Rows are points. A path goes straight from each point to the next, and from the last back to the first. The post is the endless flat space through its rows: a point in 2 columns, a line in 3, a plane in 4, and so on, so that a path can go around it. Count how often the path circles the post. Going back the other way cancels.

Post (1 x 2):
[[-0.25  1.17]]
Path (25 x 2):
[[-1.83  0.67]
 [-1.00  2.61]
 [ 0.21  1.87]
 [ 1.86  0.80]
 [-1.34 -0.36]
 [-0.99  1.52]
 [ 0.70  2.58]
 [ 1.86  1.01]
 [ 0.15 -0.01]
 [-1.21  0.27]
 [ 1.10  0.18]
 [ 1.36  2.32]
 [-1.23  2.68]
 [-1.30  1.07]
 [ 0.00  0.69]
 [ 0.63  1.48]
 [-0.61  2.35]
 [-1.84  1.15]
 [-0.18  0.02]
 [ 0.79  0.70]
 [ 0.33  1.91]
 [-0.81  1.41]
 [-1.26  2.87]
 [ 0.51  1.50]
 [ 0.33  0.75]]
Times around: 0

Post (8 x 9):
[[ 1.00 -0.02  1.34 -0.32  2.52  1.84  1.13  0.22 -0.95]
 [ 0.49  2.10 -0.67 -0.51 -1.99 -1.15 -1.58  0.96  1.67]
 [ 0.43  0.47  2.27  1.05  2.45  0.54  0.00 -0.08  0.20]
 [ 0.33  0.76  0.65 -0.74 -3.58 -0.29 -0.80  0.15 -0.79]
 [ 1.23  0.13  0.42  1.92  0.86  0.56  1.13  0.22 -1.40]
 [ 0.32 -1.73  0.92  1.18  0.71  0.36 -0.38  1.09 -0.05]
 [-0.73  1.94  0.63 -0.16 -1.96 -1.05  0.56  1.63  0.03]
 [-0.81 -1.52  0.01  0.33  1.14 -0.83 -1.99 -0.12 -0.86]]
Path (32 x 9):
[[-0.41  0.27  2.91  0.81 -0.54  1.11 -0.60  2.20  0.42]
 [ 0.89  1.72 -0.78 -1.94  1.38  1.75 -0.02  0.56  0.94]
 [-0.39 -0.72  0.95  2.12  2.17 -0.84 -0.50 -0.52  0.54]
 [-0.93 -0.04  1.03 -0.32  1.93 -0.79 -0.58  0.38  0.87]
 [ 1.24  0.16 -0.43 -0.76  1.36  1.51 -0.22 -0.40  0.45]
 [-0.09  1.07 -0.70  0.90 -4.88 -1.03 -1.89 -0.34 -0.81]
 [ 2.53 -0.89  0.17  1.06  2.41  2.22 -0.26  2.12 -0.46]
 [ 1.50 -0.60  1.75  0.05 -0.96 -0.14 -1.35 -0.46 -1.23]
 [ 0.81 -0.10  0.39  0.25 -2.13 -1.26  1.02  0.64 -1.72]
 [-0.57  1.31 -0.56 -0.05 -2.70 -2.04 -1.06  0.51  0.29]
 [ 1.29 -0.49 -0.19  2.12 -0.87  0.99  1.33  0.49 -0.46]
 [ 2.81 -0.76 -1.20  0.37 -3.15  0.56 -0.09 -0.46 -1.30]
 [ 2.88 -0.28  2.78 -1.05  0.00  1.23  0.73 -0.53 -1.39]
 [ 2.35 -1.12  2.20  1.61  3.53  1.93  1.88  1.26 -1.12]
 [-1.12 -2.13 -0.44  1.26 -0.74 -2.22 -1.80  0.57 -0.99]
 [ 2.28  0.10  0.16  0.68 -1.53  0.75  0.11 -2.70 -2.66]
 [ 0.31  1.73 -0.88  0.18  2.48  0.25 -0.82 -0.59  1.04]
 [-1.54 -1.41  0.81  1.41  1.93  0.82 -0.96  1.86  0.16]
 [ 0.63  1.09  0.84  0.19  0.48 -0.04 -1.77 -1.65 -2.26]
 [ 0.28  1.61  2.46 -1.73 -0.48  0.19 -0.95 -0.12  0.16]
 [ 0.60  1.52  4.55 -0.62  2.62  0.98  0.43  0.01  2.04]
 [-0.75 -3.16  0.16  1.44 -1.70 -0.11 -0.02 -0.22 -2.40]
 [-0.38 -0.75  0.62  1.18 -1.51  0.69 -0.65 -0.23 -0.97]
 [ 0.76 -1.93  1.42 -0.30 -1.22  1.92 -0.19  0.42 -1.88]
 [-0.62 -0.50  1.14 -0.62  2.45 -0.12 -1.58  1.80 -1.15]
 [-0.73  0.71  1.69 -0.38  1.02 -1.29 -0.79  2.11  0.30]
 [-0.37  0.52  0.07  0.34  2.14 -0.31 -1.58  0.27 -0.30]
 [-0.38 -0.45  0.87 -0.91  0.99  1.77  0.21  2.08  1.01]
 [-2.11  0.24 -0.03  0.43 -1.62 -2.25 -1.90 -0.37  0.45]
 [-0.81 -1.39  1.55  1.27  1.14 -1.57  0.52 -1.26 -2.13]
 [ 1.61 -0.53 -1.01 -1.08 -1.05 -0.03 -1.15 -1.34 -3.26]
 [ 3.33  1.00 -1.48  2.16 -2.91 -0.62 -0.90  1.58 -0.45]]
Times around: 1

Post (17 x 18):
[[-1.63 -0.85  0.91  1.34  0.52  0.08 -1.41 -1.40 -0.55  0.93  0.45  0.80
  -0.09  1.74  0.26  2.59 -0.31 -1.10]
 [-0.52  1.13 -0.76  1.06  0.66 -0.67  1.32  0.76  0.79 -0.66  1.70 -0.14
   0.73  1.02  1.37  1.49  1.32  0.26]
 [ 1.69  0.64  0.30 -2.22  0.03  0.35  1.09 -3.93 -1.33  0.48  0.57 -0.16
  -1.04 -0.03  0.62 -0.79  1.12  1.10]
 [ 0.52 -0.48 -1.16  0.19  0.79 -0.38 -0.26 -0.48  0.37 -1.29  0.47 -0.74
   0.76  0.95 -0.37 -0.53 -0.56  1.24]
 [ 0.41  1.68  0.32  0.60  1.25  0.73  0.68  0.21  1.51 -1.44 -3.61 -2.33
   3.39  1.36  2.34 -1.25  0.40  0.52]
 [ 2.18 -0.01  0.39 -1.11  0.36 -1.59 -0.11 -1.49 -3.22 -0.49 -0.24  0.29
  -1.72 -1.14  0.09 -1.88  0.75  2.93]
 [ 0.88  0.12  0.02  0.09 -0.18  2.36  1.74 -2.31  0.74  0.89 -1.15 -0.73
   0.93 -1.13  1.68 -0.72 -0.62  0.08]
 [ 0.06  1.44 -0.24  1.56  2.32  0.27  0.38 -0.56  1.49  1.35  1.84 -0.04
   1.03  0.90 -0.04 -0.70  1.72  0.11]
 [ 0.62 -0.06 -1.11 -0.46  1.52 -1.35  0.78 -0.11  2.17 -0.34 -1.93  0.24
   0.21  0.30  0.83  1.13  0.39 -0.77]
 [ 0.40  0.72  1.22 -0.89 -2.99  0.66 -0.99 -0.71 -0.20  1.53  2.05  0.35
   3.01  0.25  2.94  0.49  0.14  0.29]
 [-0.88 -0.49  2.24  1.29  0.66 -2.16 -1.72 -1.12  0.77 -0.68  1.39  1.07
  -0.13 -0.04  0.69  1.10  1.05 -2.86]
 [-0.35 -0.76  0.07 -0.01  0.62  1.19 -1.36  0.69  0.42  0.19  1.44 -0.13
   1.57  2.05  1.29  0.61  0.79 -1.47]
 [ 0.93  0.57 -0.63 -0.08  1.57 -0.04  1.61 -1.05  0.49 -0.56  0.06  2.00
  -0.06 -0.02 -0.15 -0.83 -1.16 -0.88]
 [-1.84  0.21  0.98  0.36 -0.64 -0.92 -0.19 -1.28 -0.62  0.06  0.43 -0.43
  -0.49  1.03 -0.96  1.95  1.92 -1.37]
 [-0.24  0.35  0.17 -1.87 -1.72  0.04  0.22 -1.09 -1.78  1.68 -1.23 -1.96
  -0.46  0.27  2.72 -0.84 -0.70  2.64]
 [-1.21  0.09  0.66 -2.53  0.85  1.66 -0.08 -0.53  0.69  0.69  0.05 -0.98
   0.85  0.23  1.00  0.50  0.02  1.48]
 [ 2.18  0.33 -0.02  0.85  0.78  1.20  1.28 -0.66  0.79  0.45  1.01  1.61
  -1.97  1.67 -0.90 -0.13 -1.06  0.91]]
Path (30 x 18):
[[-0.68  0.45 -0.53  1.13  0.77 -0.02 -1.85  1.16  0.08  3.17  0.56  1.34
   0.61  2.67  3.02 -0.79  0.71 -0.09]
 [-1.92  1.39  3.08 -1.74  0.92 -1.74 -0.33  0.78  0.13  0.23 -4.20  0.33
   0.03  0.63 -1.78 -1.61  0.20  0.37]
 [ 1.67  0.42  1.36 -0.04  0.16  1.15  1.21 -2.01 -1.48 -0.16 -2.55 -1.23
   0.36  1.97  0.63  0.35 -0.62  2.63]
 [ 1.35  1.35 -1.29  0.79  0.50 -0.49  1.70 -1.28  0.06  0.47  1.39 -0.09
   0.12 -1.21  0.57  1.17  0.28  0.86]
 [ 0.45 -2.40 -1.48  0.43 -1.83  0.48 -0.99  1.49  0.51 -1.27  2.16 -0.88
  -0.16 -1.66  0.30 -0.53 -1.38  0.22]
 [-1.61  0.64  1.04 -0.43  2.83  2.16  0.76  1.32  1.44 -2.26 -1.63  2.39
  -0.39  0.45  0.54 -1.03 -2.30  1.28]
 [-0.46  0.14 -0.84  0.51 -2.16 -3.17  2.47  1.11  0.92 -1.34 -0.17  0.57
   0.67 -1.98  1.30  1.36  0.86  1.89]
 [ 2.27  1.35  0.18 -0.17  0.91 -0.61  3.31 -3.33 -0.81 -0.05  2.24  1.10
  -0.79  0.66 -1.62  0.16  0.59  1.43]
 [ 2.84 -0.57 -0.88  0.82  1.76 -2.25 -0.43  1.67  2.01 -1.54  2.39  0.87
   0.68 -0.17 -0.15  0.99  0.18 -0.11]
 [-0.07 -1.22 -0.91  0.67 -1.57  1.90 -1.27 -3.64  0.18  0.21  2.52 -1.15
   0.22  1.44 -2.90  0.81 -0.33 -0.13]
 [-1.87  1.25  0.60  0.91 -0.96  0.50 -0.64 -0.71 -0.99 -1.02 -1.70 -2.39
   1.92  2.47  2.03  0.96 -0.08  2.02]
 [-2.73  1.10  1.17  1.78 -0.20 -1.34  0.74  1.02  0.86  2.91 -1.34  0.55
   2.41 -0.63  2.84  0.44  0.25  2.14]
 [ 1.91 -0.60 -0.06 -1.65  0.68  0.47  2.24  1.00  1.50  1.41 -0.69  0.78
  -1.28 -1.79  2.49 -0.22  1.31 -0.88]
 [-2.95  0.12  0.16 -0.07  0.35 -0.19 -0.58 -1.31 -0.66  1.03  3.61 -0.74
   0.52  0.44 -0.50  1.67 -0.41  0.59]
 [ 0.88  1.52 -0.98  2.43  0.79  0.37  1.23 -2.20  0.55  0.44 -1.17 -0.76
   0.69 -0.76  1.03 -0.26 -0.94  1.96]
 [-0.47  0.84  1.20 -0.77  0.13 -0.57 -2.53 -2.21 -1.95 -2.12 -1.65 -1.53
   0.39 -0.33  3.13 -1.68 -0.12  2.27]
 [-0.33 -1.95 -1.92  1.14  0.20  1.69 -0.48 -0.54 -0.97 -0.49  3.02  0.27
   1.40 -0.26  1.80 -1.24 -0.01  2.07]
 [-1.06 -1.76  0.54  1.53 -1.23 -1.82 -2.39 -1.46 -0.66  0.10  3.02 -0.38
   1.85  0.68  2.32  1.28  0.26 -1.23]
 [ 1.07 -0.43  1.02  0.75  2.62  0.13 -0.53 -0.76 -0.18  0.86 -0.26  0.65
  -0.58  0.89  2.59 -2.87 -0.32 -0.28]
 [ 0.28  0.19  0.09  1.77  0.60 -0.42  0.49  0.84  0.41  0.10 -2.13  1.74
  -0.50 -2.65  3.16  1.04  0.98 -0.11]
 [ 1.56  2.22 -1.53  2.35 -1.05 -0.61  0.62  0.79 -1.31 -0.32 -2.49 -2.22
   0.44 -0.71  1.67 -2.20  0.77  2.09]
 [-0.21  2.39  2.13  1.09 -1.69  1.27  1.90 -1.59  0.90 -0.16  0.45  0.50
   1.05  1.38  0.05  2.33  0.41 -1.99]
 [-0.69  0.39 -0.07 -0.26  0.61 -0.88  1.22  0.21 -0.65  0.12  1.81 -2.14
   0.66  0.03  1.00 -0.67  0.72 -0.55]
 [-1.04  1.46  0.86  1.19 -1.06  0.90  0.55  0.50 -0.51  0.10 -0.10  0.29
  -0.77  0.07 -0.89  0.45 -1.77 -0.48]
 [ 2.33  2.70  2.16 -1.37  2.01 -0.51 -0.82 -3.02  2.17  0.12  0.79  0.64
  -1.72  1.92 -0.34 -1.96  1.73  1.11]
 [-0.57  1.13  0.24 -1.02 -0.57  0.69  0.13  1.07  1.14 -0.46 -2.12 -1.26
   2.61  2.90  4.18 -0.64  1.80  1.01]
 [-0.59 -1.23  3.05 -0.76 -1.58 -0.44 -0.83 -2.84 -2.66 -2.76 -1.25 -1.69
  -0.27  1.91  0.60  2.24  0.33  1.59]
 [-0.52  0.60  1.47 -1.49  1.92 -0.95 -0.72 -2.25 -0.46 -2.15 -0.72 -0.22
   1.83  1.72 -2.31  0.29  1.46 -1.35]
 [ 0.93  2.04 -0.62  0.88  0.95 -1.43  0.56 -2.64  0.26  1.80  2.19  0.56
   0.47  0.91 -0.73 -0.04  1.30 -0.75]
 [ 0.53  2.36 -0.71  2.29 -0.82  0.95 -0.75 -0.52  1.02  0.89  1.66  0.51
   0.88  1.79  2.16  0.89 -0.21  0.90]]
Times around: 4
